Each row is a point. The last column is the point's height on a tilted bowl or saddle (a function of degree 2), plus a little noise. Along how many of its main directions does it bend up, bend down or stay straight?
(in the rows, 128 means zero)

Points (15 x 4):
[[ 94  20  87 205]
 [161 141 150 153]
 [154  98 136 125]
 [ 97  98 123 149]
 [135  90 169 181]
 [170 152 141 154]
 [115 145  87 124]
 [139 169 116 139]
 [132 110 108 113]
 [163  86 162 157]
 [ 94  79 144 188]
 [180 160 173 206]
 [123  81   7 195]
 [180  85 125 108]
 [159 144 107 126]]
Directions: 2 up, 0 down, 1 straight

Points, 16 rows:
[[163 148 189  74]
 [ 94 115  83 205]
 [136  95 126 161]
 [ 73 114 101 191]
 [ 69 169 155 110]
 [229 183 165 125]
 [ 95 174 138 120]
 [116 115 153 114]
 [104 124 129 150]
 [111 147 206  33]
 [214 123 174  84]
 [ 79 187 136 118]
 [105 171 120 130]
 [197 107 172  85]
 [140 194 154 115]
 [211  98 144 123]]
Directions: 1 up, 1 down, 1 straight

Points (26 x 5):
[[ 58  93 144 119 154]
 [179 174 144 128 147]
 [100  99 154  81 194]
 [144 152 127 138 160]
 [159  90  25 117  31]
 [199 183 135 167 125]
 [146  94 109 151 144]
 [157 102 108 124 129]
 [119  65 121 124 122]
 [190 150 130 131 135]
 [ 58 106 174 124 156]
 [101  98 154 181 146]
 [136 165 200 108 212]
 [161 144 144 175 167]
 [110 106 167  66 216]
 [132 137 147 144 173]
 [ 87 153 132 139 166]
 [158 100 109  95 120]
 [208 108 125 177 155]
 [ 98  92  98 116 140]
 [132  93 113  64 140]
 [127 117 106 210 177]
 [ 87 100 249  97 184]
 [157 109 140 109 154]
 [ 89 153 147 143 165]
 [157 219 153 108 138]]
Directions: 1 up, 2 down, 1 straight

Points, 24 rows:
[[156  87 120 131 123]
 [135 124 158  80 135]
 [ 80 176 161  70 100]
 [ 90  96 197 154  69]
 [113 100 131 111 125]
 [151 105 126  56 133]
 [152  99 115 154 119]
 [ 86 110  95 165  95]
 [ 52 158 161 191  40]
 [154  75 151 231  23]
 [208 158 180  52 114]
 [161 157 122 146 134]
 [151 169 127  82 144]
 [135  90 199 114  98]
 [115 153 104  92 139]
 [182  88  85 204  66]
 [123 161 110 189 102]
 [ 82 129 212 165  56]
 [114 162  47 126 119]
 [ 91 100 140  96 116]
 [147  81 214  57  84]
 [151  58 131 106 106]
 [ 55 105 157 113  79]
 [ 51 140 114 135  86]]
Directions: 0 up, 4 down, 0 straight

Points, 23 rows:
[[130 232  88 105  38]
 [ 71 152 127 191  90]
 [138 100 125 107 122]
 [157 115 153 179  99]
 [155  99 110 117 112]
 [ 83 142  98 132 121]
 [129 140 166  64 125]
 [169 104  77 179  92]
 [ 85 135 144 148 120]
 [220 128 123 104  73]
 [146  86 201 164  98]
 [176  86 122  93  95]
 [171 159  46 231  23]
 [ 93 150 124  79 117]
 [133  29  68 163  96]
 [129  78 181 114 120]
 [162 103  76 130  99]
 [142 237 160 106  46]
 [212  96 118 142  75]
 [109 105 157 120 131]
 [ 98 119 163 183 107]
 [114  86  77 204 121]
 [ 78 126 143 138 127]]
Directions: 0 up, 3 down, 1 straight

Points:
[[110 141 136 138 160 113 140]
 [ 98 134 141 103 181  97 170]
 [ 95 121  85  90 149  80 173]
 [ 72 161 231 107 169  55 248]
 [143 152 153 102 145 147 147]
 [ 73 128 133 143 153 108 133]
 [101 147 170 133  34 148 117]
 [ 84 169 115 177 149 185  62]
 [169 135 145 152 150 150 115]
 [106 166 128  77  97 184 105]
 [140  72  84 147 132 161 106]
 [105 135 122 161 103 132 119]
 [142  76 125 140 113 157 108]
 [143 170 133 102 100 147 122]
 [148 155 210  82 107 121 189]
 [145 105 115 158  97 135 115]
 [170 120 136 121 140 150 139]
 [ 87 180 139 159 204 122  88]
 [154 167 119 167 175 100 126]
 [143 126 106  91 160  87 196]
 [197  69 160  90 111 172 121]
 [171 137 132  97 136  96 194]
 [ 58 136 107  92 141  87 163]
 [106 124 124  90 204 111 161]
 [149 113 158  97  85 148 133]
 [142 153 154  71  72 101 161]
 [240 160  69 126  96 121 128]
 [ 93  88  98 141 110 158 114]
 [169 162 127 137 158 169 114]
 [135  91 146 160 110 113 132]
 [130 142 206  42 216 139 231]
 [ 78 153 108 189  81 147 104]
 [160 131 127 107 155 186 112]
 [ 90 154 125 101 118 101 163]
 [115 153   7  78 131 117 159]
 [148 106 184 164 104 189  44]
 [ 40 168 111 106 183 129 102]
 [110 175 131 158 121 187  73]
 [128  77 100 145  77 162 104]
 [132 110 117 126 110  83 174]]
Directions: 2 up, 3 down, 1 straight
